Each point is reached from the start by the listed moves, each made once or not at all, plus a little noise. Say if it took an odd or an even number of moves. Then give how often each move was made.

Moves:
(1): [  2.2  41.7 -35.0   2.7 -12.2]
(2): [-12.3  -0.1  18.8  19.2  10.0]
Start: [  7.5 -24.4  -4.4 -10.2 -26.1]
Points:
[ 10.2  15.9 -38.8  -4.0 -40.7] -> odd (1, 0)
[ -5.0 -24.2  13.0   7.3 -17.6] -> odd (0, 1)
[  4.7  17.2 -23.4  10.8 -30.6] -> even (1, 1)

Moves:
(1): [ -9.4   2.6   1.9 -15.0]
(2): [  2.3 -31.2 -36.6 -26.5]
(3): [ 16.1  -1.2 -24.8 -13.7]
Start: [10.4  3.9 -5.2  3.1]
Points:
[  2.1 -26.0 -38.6 -35.9] -> even (1, 1, 0)
[13.0  4.1 -0.5  3.3] -> even (0, 0, 0)
[ 12.3 -25.4 -42.2 -23.1] -> odd (0, 1, 0)

Moves:
(1): [-24.3 -17.9   3.0   9.8 -20.5  25.2]
(2): [ 1.6  0.2 10.6  3.2 11.9 13.9]
(3): [ -1.7 -15.8 -13.1   2.9  13.3  -0.5]
(4): [ 15.9 -17.8   4.1  21.7  -6.2   2.8]
(5): [  9.0  -5.0 -21.3 -22.6 -14.2  23.7]
(6): [  7.5  10.1 -16.6  10.9   4.0   0.0]
Start: [-1.3  5.4 -5.6  0.7 -4.2 10.2]
Points:
[ 31.2 -22.9 -42.0  16.8   3.6  50.5] -> odd (0, 1, 1, 1, 1, 1)
[ 22.0 -16.9 -21.6  40.0  18.9  27.5] -> even (0, 1, 1, 1, 0, 1)
[  7.2  -0.9 -27.0 -22.7 -18.1  35.4] -> odd (0, 0, 0, 0, 1, 0)
[-18.1 -32.8 -37.2 -10.0 -27.1  57.7] -> odd (1, 0, 1, 0, 1, 0)

Moves:
(1): [  1.2   2.3  16.3 -16.4  -1.1  -2.7  -8.8   3.5   9.9]
(2): [ 18.9   2.4 -24.7  -6.1 -25.4 -19.7  10.7 -12.0   8.3]
(3): [ -8.0  16.8  14.8 -16.7  13.9   9.6  14.3  24.9  -7.1]
(4): [ 6.0  4.0  4.6  1.9 -1.0 -6.4 -2.0 18.1 -5.5]
(5): [14.4 10.5  4.2  2.7 -6.3 11.4 -3.5  2.8  2.0]
(6): [ -4.8 -10.2   2.5  26.5   0.2  -3.7  20.4  -9.0   7.9]
(7): [-21.9  -5.4  24.1  -5.6  -3.2   6.6  10.2   1.6 -22.2]
(8): [-30.9  19.4  27.0   1.0  13.9   3.4  -5.8  -2.4 -11.9]
(9): [ -5.3   7.8 -10.7 -12.9 -21.1   3.8  -9.7  17.0  10.1]
Start: [  6.1   2.8 -12.7  14.4  -8.5 -13.2   0.3  13.8   2.5]
Points:
[ 35.2  23.0 -44.7  -2.2 -61.0 -18.4  -2.8  21.4  23.2] -> odd (0, 1, 0, 0, 1, 0, 0, 0, 1)
[ 33.8  28.7   6.0   5.9 -28.5 -24.8  31.5  42.0  17.6] -> even (1, 1, 1, 1, 1, 1, 0, 0, 0)
[-30.5  21.9  16.3 -20.3 -17.5   6.5  14.6  57.0 -17.6] -> odd (0, 0, 1, 0, 0, 0, 1, 0, 1)
[ 13.1  33.1 -16.1 -37.2 -42.3 -22.4   6.7  47.1  23.7] -> even (1, 1, 1, 0, 0, 0, 0, 0, 1)
[-23.2  50.6  46.4 -11.8 -37.9 -12.4  24.9  58.8  -7.1] -> odd (1, 1, 1, 1, 1, 1, 1, 1, 1)

Moves:
(1): [-22.3 -11.9   1.2   2.6  -9.3 -43.3 -27.0  14.3  29.4 -24.4  41.3   0.0
   0.8  -2.8]
(2): [ -7.4   0.7  31.2   7.3  -4.4  -8.7  12.8  -7.7  -7.9 -13.6  11.3   7.6
  -3.1  -4.8]
(3): [  1.9   1.3  15.1  -7.4  -1.7 -11.2   3.3   4.7  -5.1  -1.0 -16.5  -5.2
 -12.2  16.9]
(4): [ -6.3   2.8 -15.0  13.0  -3.2   2.6   1.2  -4.1  18.7  -3.5   3.1  -2.3
 -17.4  -1.2]
(5): [  3.6   5.5   2.0  -5.5  -1.5  26.7 -13.2  -6.1  -9.7   4.2  18.9  15.3
   0.7 -12.3]
(6): [  1.9  10.1  26.7   7.3  26.3   2.7  -9.4 -15.5 -20.8  -5.3  25.7  -0.3
   6.1 -18.5]
(7): [  0.1  -3.0 -18.8  -7.8  -2.5  13.3   6.6   1.9  -8.9   7.7   6.9   4.8
  -1.9  -0.4]
(8): [  4.3   4.4  -1.5  -2.0 -18.9   2.4  -2.1   0.0  -0.2  -2.1  13.0  -5.7
  -2.3  -7.1]
(9): [ -7.7   9.7  17.8  -5.5  -8.3 -12.9  12.0  -6.8   5.4  21.8  -8.9  -4.4
  -1.8  12.5]
(10): [ 15.1   2.4 -19.0   4.9  12.2  -1.3  -8.7  -3.1 -14.4  -5.1  -8.9  24.1
   1.2   4.4]
(11): [ -2.0   6.0  22.2  10.4  -2.6  -1.0  -6.4   0.1 -16.7  -3.8   9.4 -13.5
  10.6   7.1]
(12): [ -2.1 -10.9  32.4   4.9 -19.5  -8.0   4.7  -4.5 -22.8  15.9 -11.1  -5.2
  -0.5   3.1]
Start: [  8.2   2.1  -4.6  -6.6   8.5   9.5 -17.5  11.4   4.1  -9.1  16.7 -22.3
   4.7  -1.1]
Points:
[ -1.0  32.3  29.3   7.8   1.7  18.4 -19.1 -13.3 -18.0   5.8  64.9 -41.9
  -2.2  -8.9] -> even (0, 0, 0, 1, 0, 1, 1, 1, 1, 0, 1, 0)
[ -2.6  12.3  32.9  -2.9 -19.6 -58.3 -47.8  22.5   1.6 -25.3  46.8 -27.2
   0.7  30.1] -> even (1, 0, 1, 0, 0, 0, 0, 1, 1, 1, 1, 0)
[ 31.7  14.2  37.1   4.1   7.7  30.2 -44.1 -17.7 -63.1  -0.6  52.3   8.2
   9.6 -31.2] -> odd (0, 0, 0, 0, 1, 1, 0, 1, 0, 1, 0, 1)
[ 19.5  25.0  26.7  21.0  37.9   0.4 -36.3  -5.5 -32.9 -27.5  30.5 -17.7
  -4.5   7.3] -> odd (0, 0, 1, 1, 0, 1, 0, 0, 0, 1, 1, 0)
[-17.7  -7.4  11.0 -10.7  -9.6  -1.0 -38.6  14.9   7.8 -35.8  94.9   5.2
   1.5 -21.1] -> even (1, 1, 0, 0, 1, 0, 1, 0, 0, 0, 0, 0)
[  8.2  15.6  29.9   3.4   1.2  -0.6   0.8  -4.9 -38.9  -1.8  25.9  -3.9
   9.7  16.2] -> odd (0, 1, 0, 0, 0, 0, 1, 0, 1, 1, 1, 0)
[ -9.6  16.7  65.8   1.6  -8.3 -39.5 -44.5   5.2 -16.1 -32.0  62.8   2.4
   0.6  20.7] -> odd (1, 1, 1, 0, 1, 0, 0, 0, 1, 1, 1, 0)

Moves:
(1): [ -9.5  -6.9   1.1  14.0  -9.1 -17.1  -3.2   9.6   4.9   9.6   7.4  -1.5
  -8.7   3.7  13.8   1.7  -0.1 -19.3  -3.4  -2.0   4.6]
(2): [ -3.4   7.1  -8.7   0.2   3.5  -5.0  -0.2  -1.8  -3.6   6.1   0.6   0.5
   7.3  -6.0   2.9  17.4  -2.9  -2.5  -3.1  -3.6 -11.4]
(3): [  5.9  -7.2   6.4  10.9   2.9   5.5  19.0  -6.4 -17.7  -0.7   7.0   9.5
  -2.0  15.2   2.2 -12.5 -24.5   2.0  12.0 -12.3  -6.8]
(4): [ -2.3 -16.3  -3.7   8.3  -5.1   3.2  10.8  -4.0  -4.6   1.0  10.4   0.1
   5.4   0.3  -2.1   1.6  -8.1  -8.4   6.2  -4.1   3.9]
(5): [ -6.5  -3.8   0.0  -0.4  -2.9   4.9   0.8  -3.2 -13.6   6.0  -3.1  -4.1
   3.4   3.7  -3.9  -4.3  -5.8  13.3   2.5  -3.1   4.4]
(6): [  4.7  -4.9   4.6   5.0  -8.8   3.7 -13.4   0.9  -9.1   9.1  -9.8  13.4
  -1.9  -3.9   1.1   8.7  -0.6  -9.2  -1.7   2.7  -0.2]
(7): [ 2.6  2.0 -1.5  0.9 10.1  1.6 -2.7  6.9  7.3 -5.0  8.1  6.2  0.2  5.8
  8.1 -3.6 -5.4 -6.1 -0.2  2.2  5.8]
(8): [  0.8   8.6 -10.1  11.8  -9.7   0.1  -2.5  -0.9 -15.0 -10.2   7.1  -0.1
  -8.1  -7.1  16.8 -11.6   4.7  -0.5   0.5 -14.2  19.3]
(9): [-9.9  3.8 -5.5 10.9  3.5  3.6 -8.4 -0.1 -9.5  5.1  0.1  9.6 -1.5  7.2
 -4.2  2.3  9.0 -9.2 -1.0 -4.5 -2.3]
(10): [-11.7 -13.3 -14.3  -2.8  -1.5 -10.0   0.2  -4.0   7.5   4.4  -3.7 -16.7
  -2.3   2.9 -17.4  -2.6   0.4  -0.5  -1.6  -5.7  11.4]
(11): [-12.0 -23.4   0.7  -7.1   7.4  -1.9  10.8  -1.9   8.9   6.5   0.7  -1.7
   6.3   2.7  -5.4   1.6  -4.0 -17.8  -5.7  -7.1 -11.1]
(12): [ -2.3   8.0   7.0  -9.3  -7.8   8.4  25.1  -1.9   7.7   5.8   9.3  10.4
   2.8  12.9   0.0   3.9 -18.0  13.6   2.5  -1.0  -8.7]
(13): [  6.2 -25.3  -3.4   9.4   2.3  21.5  -4.0   0.2  -6.6  -0.8  -0.7 -25.1
 -15.1  -1.9   0.6   3.9  -3.7 -12.1   5.8   0.8   4.3]
(14): [ 20.0  -1.7  -5.7  -3.8  -8.0  -0.4  -4.0 -13.1   3.0 -14.6   8.5  -0.6
  -9.5  13.7  -1.3   0.3   2.2   5.6  15.9  -2.3 -11.1]
(15): [  0.1  -8.7   6.6   3.7  10.5  -2.3   1.0 -12.9 -12.0   4.4 -18.9  -0.3
 -12.0  18.9  -1.7  -1.4   5.6   3.1   0.5   4.8  -0.3]
(16): [ 12.3  -4.9   7.2  -5.9  -0.7  10.0   8.3   9.3   9.7 -16.7  11.0   0.2
  -9.3   2.3  -6.7  -4.2   5.8   9.4  -7.9   6.1  -7.0]
(17): [ -8.6  -5.7  -8.3   8.1 -16.2   1.8   6.9  13.1   1.0  14.0  -6.5  -6.5
  -3.8  11.8   6.1 -11.8  -7.8   5.6  14.8   1.4  25.6]
(18): [ 1.2 -2.0  3.7  4.9 -3.8  1.2  8.7  2.2  4.5  4.4 -0.6 -3.3 -6.6  8.0
  0.5 -8.3 -0.2 -0.4 -9.5  6.3 -5.7]
Start: [ -3.0   8.5  -5.5  12.5   1.1  -5.3   9.6  -6.8   1.8   2.3  -2.7   2.6
   3.6 -14.6   0.8   1.4  -7.6  -3.2   1.8  22.9 -11.6]
Points:
[ 16.9 -45.1   7.9  46.9 -10.9   0.2  32.0 -17.0 -26.9  -4.8  14.2  19.6
 -43.8  48.5  24.5 -32.2 -30.0 -22.9   4.1   3.8 -19.5] -> odd (1, 0, 1, 0, 1, 1, 1, 1, 0, 0, 1, 0, 0, 1, 1, 1, 0, 1)
[ -2.8 -18.4   9.2  11.1  -1.1  19.3  36.6 -11.0 -13.9   1.4   1.4  26.4
 -15.1  20.0   9.2  -9.6 -26.0   3.1  -7.9  13.2  -9.1] -> even (0, 0, 0, 0, 1, 1, 1, 1, 0, 0, 1, 1, 0, 0, 1, 1, 0, 0)
[-24.1 -40.0 -51.3  53.1 -22.8  13.9  27.9   2.2 -20.8  22.6   9.0 -45.9
 -16.0   3.3  13.0 -17.7 -36.3 -14.5  16.7   1.9  46.0] -> odd (0, 1, 0, 1, 1, 0, 1, 1, 0, 1, 0, 0, 1, 0, 0, 0, 1, 1)
[-43.1 -94.9 -25.8  75.3 -19.6  12.9  35.0   6.7 -24.6  55.8   6.0 -17.8
 -23.2  41.0  -0.1 -21.2 -58.8 -65.0  19.8  -2.8  22.3] -> even (1, 0, 1, 1, 1, 1, 1, 0, 1, 1, 1, 0, 1, 0, 0, 0, 1, 1)
[-20.5 -64.4 -44.4  73.8  -7.7  -6.9  31.3 -16.1 -25.6  26.1   4.9 -26.9
 -52.5  60.7  21.6 -23.4 -34.5 -54.5  26.8 -13.4  10.7] -> odd (1, 1, 1, 0, 0, 0, 1, 1, 1, 1, 1, 0, 1, 1, 1, 0, 1, 1)
[ 28.6   6.8 -13.0  46.2 -20.4  14.6  17.0 -17.1 -35.7 -15.5  21.0  31.5
 -28.1  14.7  11.6  -6.9 -14.7  -8.2   7.1   0.6 -37.1] -> even (0, 1, 1, 0, 0, 1, 0, 1, 1, 0, 0, 0, 0, 1, 0, 1, 0, 1)
